Each row is a point. Examples show where two turns around zero, p and q, send a point. Write where each new point lands after one turn and then the other. Backwards means that the second turn is done in reverse. Each puzzle has new turns, and all numbers are rounded.

Turn p:
[  6, -43] => [ 37, -23]
[-20, -23] => [  5, -30]
[15, 66] => [-41,  54]
Turn q:
[43, 18] => [ 43, -19]
[-68,  -9] => [-53,  43]
[24, 29] => [38,  3]
[  1, -38] => [-27, -27]
Where do these land?
p, then q: [60,  0] => [60,  4]
p, then q: [-57, -17] => [-56, -20]
q, then p backwards: [-3, 17] => [17,  1]

Turn p:
[ 46,  10,  -5, -61] => [ 47, -52, -26, -20]
[ 84, -26, -32, -37] => [ 85, -27, -42,  22]
[-10,  16, -23,  19] => [ -9,  29, -13, -12]
[-22,  27,  50,  35] => [-23,  17,  60, -22]
[-41,   8,   8,  14] => [-41,  11,  12,  -7]
[-56, -34,   3,  30] => [-57,  20,  10,  37]
Turn q:
[-19, -47,   4, -30] => [-32, -40,   8,  29]
[ 73, -10,  29, -17] => [ 70, -28,  11,  27]
[-30,  19,  17,   9] => [-17,  11,  21, -28]
[-31,  30,  32, -32] => [-12, -29,  22, -49]
[ 55, -62, -49,  28] => [ 19,  20, -38,  88]
[-28,  34,  25,  29] => [ -8,  31,  30, -38]
[-20,  36, -58,  14] => [-20,  36, -53, -28]
Where do these land?
q, then p: [-14, -11, -13,  72] => [-16,  28,  22, -64]
q, then p: [ 28,  42,  29, -60] => [ 44, -50, -19,  46]
p, then q: [ 39, -15,  44, -22] => [29, -8, 33, 47]
q, then p: [-49,   7, -14, -29] => [-46, -23, -25,  13]
p, then q: [ -4, -23, -46,  38] => [  6,  47, -27, -34]
